Every row gives one point. Before rounding, the points of a table are all equally far from one centre. They may lie mostly on one side of it. Where is the centre, to within rounding?

Points, 6 rows:
[-0.51 0.15]
[-0.06 0.51]
[0.23 0.27]
[0.24 0.24]
[-0.25 -0.23]
[-0.35 0.45]
Centre: [-0.13 0.13]

Points, 16 rows:
[-0.16 0.19 0.24 0.25 -0.19 0.12 -0.43 0.36 -0.47]
[0.02 0.02 0.16 -0.24 0.58 -0.22 0.17 0.09 0.41]
[-0.06 0.11 -0.07 -0.61 -0.18 0.38 -0.51 -0.06 0.33]
[-0.15 0.48 0.25 -0.06 -0.08 -0.17 0.30 0.06 -0.25]
[-0.24 -0.01 0.85 -0.03 -0.20 0.36 -0.09 0.25 0.21]
[-0.07 0.27 0.37 0.21 -0.38 0.28 0.10 -0.01 -0.40]
[0.02 0.22 0.14 -0.09 -0.03 0.36 0.56 -0.08 0.36]
[0.45 0.18 0.53 0.25 -0.26 -0.20 0.38 0.20 0.09]
[0.39 0.30 -0.01 -0.11 -0.23 0.25 -0.33 -0.65 -0.05]
[0.85 0.18 0.13 -0.23 -0.12 0.17 -0.16 0.15 0.64]
[-0.07 0.12 0.74 -0.41 0.09 0.41 -0.32 0.03 -0.08]
[-0.12 -0.22 0.51 -0.03 -0.23 -0.35 -0.71 0.10 0.13]
[0.16 -0.04 0.71 -0.10 0.36 -0.02 -0.11 -0.50 0.18]
[0.11 0.24 -0.08 -0.06 -0.75 0.40 -0.04 0.17 0.21]
[-0.45 -0.28 0.07 0.14 0.02 0.09 0.24 -0.03 0.23]
[0.20 0.21 -0.03 0.02 -0.39 -0.42 -0.36 0.60 0.13]
Centre: [0.15 0.13 0.20 0.05 -0.03 0.08 -0.22 0.04 0.21]
